Rows are points. Two turns around zero, p and q, are shown by what they do to some points. Where does a point land after both, in the order given? Backwards means that the second turn is done in reverse. Each puzzle has new turns, and all numbers are rounded.

Turn p:
-0.22 -0.41 => +0.06 -0.46
+0.28 -0.01 => +0.23 +0.16
-0.04 +0.29 => -0.20 +0.21
+0.12 +0.52 => -0.21 +0.49
-0.15 -0.39 => +0.11 -0.40
Turn q:
+0.33 +0.35 => -0.32 +0.36
-0.10 +0.11 => -0.12 -0.09
-0.23 -0.46 => +0.44 -0.27
Where do these land?
p, then q: +0.28 -0.43 => +0.23 +0.46
p, then q backwards: +0.01 +0.41 => +0.32 +0.26
p, then q backwards: -0.29 +0.02 => -0.17 +0.23

Turn p:
+0.51 +0.37 -0.30 -0.18 => -0.14 +0.52 -0.14 +0.46
-0.45 +0.23 +0.36 +0.36 => -0.36 -0.44 +0.40 -0.18
+0.06 +0.38 -0.28 +0.34 => -0.55 +0.16 -0.10 +0.04
+0.04 -0.31 -0.08 -0.23 => +0.35 +0.08 -0.14 -0.09
+0.16 -0.23 +0.10 +0.01 => +0.18 -0.14 -0.17 +0.09
-0.32 -0.44 +0.20 -0.28 => +0.51 -0.19 +0.14 -0.32
Turn q:
-0.02 -0.18 -0.27 -0.04 => -0.11 -0.30 +0.06 +0.04
+0.54 +0.09 +0.02 -0.10 => +0.02 -0.02 -0.55 -0.08
+0.39 -0.30 +0.09 -0.34 => +0.22 -0.25 -0.42 +0.28
-0.19 +0.14 +0.22 +0.46 => -0.25 +0.46 +0.21 +0.01
-0.73 +0.26 -0.07 +0.02 => +0.11 +0.11 +0.72 -0.26
Where do these land?
p, then q: +0.45 -0.09 -0.17 -0.43 => -0.37 +0.15 -0.32 -0.41
q, then p: -0.11 +0.19 +0.37 -0.32 => -0.07 +0.15 -0.12 +0.50
q, then p backwards: +0.07 -0.10 -0.47 +0.11 => -0.17 +0.05 +0.14 +0.44
p, then q: +0.32 +0.08 -0.40 +0.36 => -0.21 -0.22 +0.43 -0.35
p, then q: -0.35 +0.09 +0.39 -0.36 => +0.26 +0.35 -0.33 +0.34
q, then p backwards: -0.14 -0.43 +0.06 +0.34 => +0.24 +0.48 +0.17 +0.08
q, then p: -0.25 +0.26 +0.23 +0.32 => -0.17 +0.03 +0.46 +0.20

Turn p:
+0.22 +0.22 -0.34 -0.22 +0.12 +0.08 +0.25 -0.23 => -0.18 +0.45 +0.21 -0.10 -0.20 +0.22 -0.04 +0.15
+0.23 -0.13 +0.80 +0.06 -0.28 +0.16 +0.13 +0.05 => +0.56 -0.41 +0.10 +0.36 +0.23 +0.18 -0.32 +0.18
+0.12 +0.26 -0.28 +0.05 +0.47 +0.36 -0.11 -0.17 => -0.54 +0.28 -0.17 +0.07 +0.04 +0.22 +0.05 +0.31
-0.17 +0.29 +0.21 -0.24 -0.09 -0.17 +0.02 -0.18 => -0.09 -0.15 +0.46 -0.05 +0.12 +0.11 -0.01 -0.13
+0.17 -0.24 -0.33 +0.32 +0.09 -0.61 -0.12 +0.61 => +0.17 +0.25 -0.27 +0.28 -0.21 -0.75 +0.34 -0.30
+0.01 -0.30 -0.34 -0.22 -0.01 -0.01 -0.28 -0.22 => -0.11 +0.24 -0.27 -0.24 -0.01 +0.16 -0.09 -0.39
-0.08 +0.13 +1.09 -0.28 -0.10 +0.09 -0.09 +0.16 => +0.21 -0.66 +0.40 +0.37 +0.55 +0.01 -0.51 +0.05
+0.06 -0.53 -0.17 +0.45 +0.41 -0.09 +0.13 -0.17 => +0.26 +0.37 -0.50 -0.10 +0.28 -0.04 +0.41 +0.15
-0.60 +0.12 -0.36 -0.19 -0.31 +0.20 +0.10 +0.41 => -0.25 -0.34 +0.05 -0.56 -0.43 -0.39 -0.16 +0.04
+0.04 +0.18 -0.28 +0.27 -0.30 -0.03 -0.04 -0.26 => -0.02 -0.04 -0.01 -0.03 -0.37 +0.29 +0.34 -0.08
Turn q:
-0.38 +0.50 +0.25 -0.39 +0.13 +0.33 +0.38 +0.41 => -0.41 +0.10 +0.42 -0.29 +0.65 +0.42 +0.06 -0.10
-0.23 +0.09 +0.01 +0.24 -0.12 -0.14 -0.28 -0.53 => +0.06 -0.03 -0.29 +0.30 +0.13 -0.44 -0.33 -0.10
+0.64 -0.06 +0.00 -0.03 -0.37 +0.70 -0.11 +0.13 => -0.44 +0.41 +0.20 -0.16 -0.66 -0.10 +0.29 -0.33
-0.17 +0.19 -0.42 +0.38 +0.52 -0.14 +0.05 +0.11 => +0.31 -0.03 -0.58 -0.06 +0.35 +0.24 +0.26 -0.06
+0.37 +0.17 -0.39 -0.67 -0.32 +0.39 +0.26 +0.33 => +0.02 +0.41 +0.62 -0.70 -0.16 +0.00 +0.28 -0.20
+0.25 -0.02 +0.13 +0.16 -0.14 -0.67 +0.02 -0.22 => +0.32 +0.15 -0.09 +0.30 -0.12 -0.18 -0.19 +0.56
-0.20 -0.19 +0.06 +0.12 +0.01 -0.46 -0.37 +0.18 => +0.03 -0.41 -0.29 -0.07 -0.03 -0.10 -0.17 +0.42
+0.11 -0.15 +0.08 -0.22 +0.37 +0.25 -0.10 +0.03 => -0.03 -0.08 +0.03 -0.10 -0.20 +0.39 -0.14 -0.27
+0.02 -0.47 +0.29 +0.23 -0.07 -0.32 -0.11 -0.35 => +0.14 -0.29 -0.06 +0.53 -0.30 -0.16 -0.22 +0.21
-0.42 -0.06 -0.01 +0.19 -0.01 +0.05 +0.26 -0.10 => +0.02 -0.23 +0.04 +0.26 +0.35 -0.08 +0.17 -0.12
Where do these land?
q, then p backwards: -0.03 +0.25 +0.03 +0.15 -0.02 -0.03 +0.30 +0.80 => -0.34 +0.23 -0.12 +0.36 +0.42 +0.15 +0.19 -0.52
p, then q: +0.10 +0.15 +0.24 -0.08 -0.18 +0.29 +0.13 -0.23 => -0.39 -0.11 +0.00 -0.06 -0.26 +0.10 +0.07 -0.17
p, then q backwards: +0.01 +0.15 +0.04 -0.01 -0.14 -0.05 -0.39 -0.32 => -0.11 -0.11 +0.14 +0.03 +0.31 +0.38 +0.10 +0.06
p, then q: -0.03 -0.11 +0.12 +0.34 +0.53 -0.79 -0.24 -0.25 => +0.49 +0.34 -0.08 +0.56 +0.48 +0.50 +0.12 -0.08
q, then p: +0.21 +0.10 +0.11 -0.29 +0.55 -0.60 +0.01 -0.23 => -0.36 +0.00 -0.44 +0.59 -0.26 +0.11 -0.34 +0.01
p, then q: -0.52 -0.02 +0.08 -0.25 -0.28 +0.28 -0.25 +0.34 => +0.24 -0.59 +0.10 -0.13 -0.29 -0.22 -0.33 +0.02
p, then q: +0.26 +0.01 +0.20 -0.23 -0.26 +0.30 +0.27 -0.17 => -0.47 +0.08 -0.08 -0.17 -0.37 +0.01 -0.05 -0.11
q, then p: +0.23 -0.62 -0.15 +0.18 -0.08 +0.33 +0.31 +0.16 => +0.70 -0.11 +0.15 -0.19 -0.18 +0.24 +0.01 +0.27
p, then q: -0.07 +0.25 -0.21 +0.56 +0.42 +0.39 -0.13 +0.04 => +0.07 -0.34 +0.03 -0.24 +0.43 +0.02 +0.64 +0.04
q, then p: -0.41 -0.39 -0.45 -0.10 -0.25 -0.44 +0.33 +0.12 => +0.61 +0.49 -0.03 +0.30 +0.25 -0.31 -0.24 +0.03
p, then q: +0.26 +0.23 -0.01 -0.27 -0.30 +0.31 -0.32 -0.25 => -0.40 -0.17 -0.09 +0.07 -0.09 -0.34 -0.04 -0.46
